Rows are points. The window is the flat piece filled in between its corners: a triangle in 3 columns, a solid with four corners in 4, and so on. A path goes straight from each point to the next, and from the last back to the first. List the points from which the path goes on through the window.

Window (4 x 4):
array([[ 0.07, -0.30,  0.26,  0.57],
       [ 0.04, -0.09, -0.18, -0.22],
       [-0.30, -0.13, -0.40, -0.23],
       [-0.08,  0.26,  0.11, -0.18]])
Path:
(1): [-0.10, -0.16, -0.56, -0.02]
(2): [-0.56, -0.04,  0.05, -0.54]
(3): [-0.48, -0.17,  0.28,  0.03]
(4): [0.27, 0.07, 0.10, 0.15]
(5): [-0.05,  0.16, -0.14,  0.50]
(6): [ 0.04, -0.68,  0.24,  0.30]
(7): [ 0.00,  0.03,  0.24, -0.06]
(8): [ 0.12,  0.22, -0.12,  0.04]
(9): [-0.20, -0.08, -0.43, -0.13]
(10): [-0.39, -0.20, -0.14, -0.36]
(11): [-0.14,  0.11,  0.33, -0.25]
(12): [-0.01,  0.32, -0.18, -0.07]
Through the window after points: 1, 9, 11

Window:
array([[-0.24, -0.50, -0.07, -0.39, -0.51,  0.08,  0.41,  0.10],
       [ 0.15,  0.09,  0.13,  0.16,  0.28, -0.02, -0.16,  0.51],
       [-0.46, -0.24,  0.05, -0.07, -0.35,  0.49,  0.30,  0.11],
       [ 0.28,  0.35,  0.16, -0.01,  0.06,  0.06, -0.07,  0.05],
       [ 0.04, -0.17,  0.18,  0.32,  0.02, -0.02, -0.02, -0.04],
       [-0.39, -0.24, -0.46, -0.07, -0.56,  0.13,  0.21,  0.05],
       [ 0.03,  0.32,  0.42,  0.05,  0.05, -0.31, -0.53,  0.22],
       [ 0.40,  0.21,  0.37,  0.34, -0.17,  0.01, -0.34,  0.38]])
Path:
(1): [-0.14,  0.08,  0.13,  0.06, -0.11,  0.03,  0.17,  0.01]
(2): [ 0.26, -0.72, -0.02, -0.04, -0.28,  0.27, -0.22,  0.30]
(3): [-0.08, -0.43,  0.03, -0.12,  0.02,  0.04, -0.12,  0.04]
(4): [ 0.06,  0.18,  0.24,  0.46, -0.34, -0.01,  0.32,  0.05]
(5): [-0.02,  0.10,  0.11,  0.03, -0.21,  0.02,  0.24,  0.13]
(6): [ 0.05, -0.11,  0.06, -0.12,  0.05,  0.32, -0.31,  0.17]
(7): [ 0.38, -0.32,  0.03, -0.24, -0.83,  0.13, -0.56,  0.14]
(8): [-0.28,  0.25,  0.16,  0.22,  0.32,  0.06,  0.51,  0.20]
Through the window after points: 1, 3, 5, 7

Window:
array([[ 0.41, -0.08,  0.32, -0.16, -0.24,  0.40,  0.03,  0.45,  0.27,
         0.11,  0.33],
       [-0.31, -0.14, -0.15, -0.18,  0.02, -0.55, -0.10, -0.14, -0.39,
        -0.02,  0.00],
       [-0.08,  0.18,  0.58, -0.28,  0.28, -0.10, -0.08, -0.01,  0.11,
         0.18, -0.66],
       [ 0.24,  0.28,  0.16, -0.34, -0.24,  0.05, -0.01,  0.13,  0.59,
        -0.23,  0.24],
       [ 0.58,  0.12,  0.01, -0.15, -0.12,  0.42, -0.21, -0.01,  0.33,
         0.03,  0.02],
       [ 0.33,  0.06,  0.49, -0.45,  0.17, -0.12,  0.39, -0.25,  0.12,
         0.35, -0.42],
       [-0.40, -0.38, -0.08,  0.37, -0.05, -0.28,  0.18, -0.29, -0.20,
        -0.28, -0.01],
       [-0.14, -0.09,  0.19,  0.14, -0.33, -0.21, -0.06, -0.31, -0.50,
        -0.40,  0.23],
       [ 0.41,  0.50,  0.00,  0.05, -0.36,  0.16,  0.10,  0.36,  0.27,
         0.05,  0.15],
       [-0.16, -0.02, -0.22,  0.01,  0.12, -0.32,  0.13,  0.06, -0.46,
        -0.74,  0.11],
       [-0.09,  0.27,  0.19, -0.56, -0.06,  0.31,  0.21, -0.03,  0.12,
         0.17, -0.35]])
Path:
(1): [-0.04, -0.02,  0.17, -0.40, -0.66, -0.25,  0.13,  0.33,  0.37, -0.13,
 -0.21]
(2): [ 0.21,  0.18,  0.02,  0.04,  0.00,  0.11,  0.07, -0.09, -0.03, -0.11,
  0.23]
(3): [-0.03,  0.52, -0.38, -0.07,  0.09,  0.16,  0.20, -0.21,  0.31, -0.08,
  0.23]
(4): [ 0.34, -0.01,  0.22, -0.11, -0.20,  0.05, -0.06,  0.23, -0.04, -0.14,
 -0.07]
(5): [ 0.19, -0.35,  0.08, -0.22, -0.33, -0.10,  0.04,  0.57,  0.16,  0.16,
 -0.33]
(6): [ 0.25,  0.40,  0.46, -0.13,  0.10,  0.50,  0.03, -0.14,  0.15, -0.06,
  0.53]
(7): [-0.04,  0.09,  0.14, -0.11,  0.02,  0.03, -0.01, -0.12, -0.03,  0.01,
  0.13]
(8): [ 0.10,  0.31,  0.01, -0.53, -0.30,  0.03,  0.26,  0.28,  0.15,  0.05,
 -0.50]
Through the window after points: 3, 5, 7
